Each row of a before or after table is a point. The points were changed in one or more steps. Then noise was added and the rows were shuffled. The steps act on columns, c1 being the first. Write out the steps. A step turns or swaps two columns, mirrors them in a line or flattens them onto one, adds a multiple of one to another, or multiplies or shifts one. Angles are multiples of 10 degrees, from the lower column toward the higher: turns from -170 to 170, lines from 10 to 170 but not 90. Use the fewest steps. Two steps may share a column if one is a turn and the other turns, adds or multiplies; they go together, in the order done. Otherwise the lowest column goes first.

Before (11 x 2):
-0.49,-0.22
+0.06,+0.35
-0.42,-0.05
+0.19,-0.14
+0.03,+0.26
+0.07,-0.39
+0.30,+0.18
+0.14,-0.25
+0.24,+0.15
-0.50,-0.18
-0.53,-0.26
After, 11 rows:
+0.25,+0.47
+0.07,+0.64
+0.27,+0.49
-0.41,+0.25
+0.07,-0.08
+0.21,+0.15
-0.50,+0.12
-0.51,+0.03
+0.11,+0.05
+0.01,+0.56
-0.50,+0.08
Steps: shift c2 by +0.30

Before (11 x 8):
+0.16,+0.48,-0.07,+0.50,+0.08,+0.00,-0.17,-0.13
-0.40,-0.01,-0.34,+0.23,+0.09,-0.49,+0.00,+0.13
+0.18,+0.33,+0.16,+0.02,-0.28,-0.13,-0.20,-0.08
+0.22,+0.03,+0.02,-0.11,+0.15,-0.15,+0.12,+0.14
+0.14,-0.23,-0.26,-0.08,+0.18,-0.21,-0.19,+0.07
+0.21,+0.28,-0.26,-0.06,-0.39,+0.09,-0.06,-0.15
+0.17,-0.07,+0.04,+0.55,+0.02,+0.10,+0.24,+0.11
-0.48,+0.32,+0.08,+0.27,+0.10,+0.02,-0.13,-0.51
+0.11,+0.42,-0.13,-0.08,+0.02,+0.10,-0.09,+0.08
+0.19,-0.06,-0.01,+0.45,-0.18,+0.11,-0.12,+0.06
-0.16,+0.44,+0.01,-0.09,-0.17,-0.27,+0.03,-1.28
After, 11 rows:
+0.20,-0.71,+0.43,-0.04,-0.06,+0.11,+0.06,-0.41
+0.11,-0.55,+0.04,-0.07,-0.09,+0.10,+0.10,+0.05
+0.23,+0.02,-0.05,+0.18,-0.05,-0.14,+0.05,+0.19
+0.20,+0.05,-0.56,-0.18,-0.05,-0.13,+0.07,-0.29
+0.14,-0.32,+0.75,-0.17,+0.04,-0.22,+0.15,+0.19
-0.49,-0.09,-0.41,-0.20,+0.49,+0.03,-0.19,-0.16
+0.15,+0.13,-0.03,+0.06,-0.10,+0.08,-0.59,+0.08
-0.40,-0.66,+0.79,-0.07,-0.05,-0.50,-0.21,+0.16
+0.15,-0.52,-0.17,-0.30,+0.15,-0.02,-0.44,-0.05
-0.18,-0.32,-0.30,+0.06,+1.04,-0.29,+0.09,-0.78
+0.21,+0.03,+0.07,-0.26,-0.15,+0.09,-0.37,-0.13
Steps: multiply c3 by 3; turn c2 and c3 by -140 degrees; turn c4 and c7 by -110 degrees; turn c5 and c8 by 60 degrees

Before, 11 rows:
+0.06,+0.32,+0.00,-0.19,-0.20,-0.13,-0.10,+0.09,+0.08,-0.35,+0.03,+0.04
-0.37,+0.01,-0.07,-0.12,-0.20,+0.23,-0.16,+0.03,+0.02,+0.17,-0.19,-0.13
+0.16,+0.03,+0.03,-0.15,-0.24,-0.17,-0.15,-0.11,-0.36,-0.33,-0.02,-0.21
+0.06,+0.05,+0.14,+0.16,-0.21,+0.44,-0.11,-0.23,+0.43,-0.12,-0.23,+0.00
+0.25,+0.05,+0.24,-0.10,-0.26,-0.31,+0.22,-0.22,+0.13,-0.19,+0.18,-0.05
-0.20,+0.11,-0.21,+0.26,-0.02,-0.24,-0.17,-0.57,+0.13,-0.42,+0.39,+0.22
+0.23,+0.32,-0.39,-0.19,+0.00,+0.14,-0.17,+0.05,+0.07,+0.15,-0.24,-0.34
+0.03,+0.14,+0.26,+0.18,+0.09,-0.16,+0.15,-0.21,-0.08,-0.32,+0.11,+0.18
-0.03,+0.10,-0.25,+0.21,-0.41,+0.12,-0.09,+0.20,-0.05,+0.09,-0.23,-0.17
-0.17,-0.08,+0.11,+0.38,+0.14,-0.38,-0.35,-0.29,+0.21,-0.40,+0.38,+0.09
-0.03,-0.30,-0.38,+0.23,+0.18,-0.19,-0.23,-0.31,+0.29,-0.38,+0.23,+0.37
After:
+0.23,-0.56,-0.38,-0.17,-0.13,+0.15,-0.15,+0.05,+0.10,-0.03,-0.38,-0.36
+0.04,+0.62,+0.26,+0.08,+0.19,-0.17,+0.14,-0.21,-0.08,+0.74,+0.18,+0.18
+0.07,+0.24,+0.15,+0.05,+0.04,+0.44,-0.10,-0.22,+0.42,+0.27,-0.39,+0.00
-0.36,-0.42,-0.06,+0.00,-0.20,+0.21,-0.17,+0.04,+0.02,-0.31,-0.30,-0.13
-0.03,-0.27,-0.24,+0.38,+0.00,+0.11,-0.09,+0.19,-0.06,-0.08,-0.38,-0.17
-0.01,+1.08,-0.38,+0.05,+0.29,-0.18,-0.22,-0.29,+0.30,+0.50,+0.37,+0.38
-0.17,+0.97,+0.10,+0.25,+0.39,-0.38,-0.35,-0.29,+0.21,+0.69,+0.60,+0.09
+0.25,+0.39,+0.25,+0.33,-0.21,-0.33,+0.21,-0.20,+0.13,+0.41,+0.28,-0.06
+0.16,+0.75,+0.01,+0.20,-0.22,-0.17,-0.13,-0.11,-0.35,+0.67,-0.01,-0.23
+0.03,+0.58,-0.02,+0.13,-0.27,-0.13,-0.09,+0.06,+0.08,+0.89,+0.08,+0.05
-0.20,+0.88,-0.19,+0.28,+0.20,-0.24,-0.16,-0.59,+0.14,+0.89,+0.61,+0.22
Steps: multiply c10 by 3; turn c2 and c10 by 130 degrees; turn c4 and c5 by 60 degrees; add -0.5 times c6 to c4; multiply c11 by 1.6
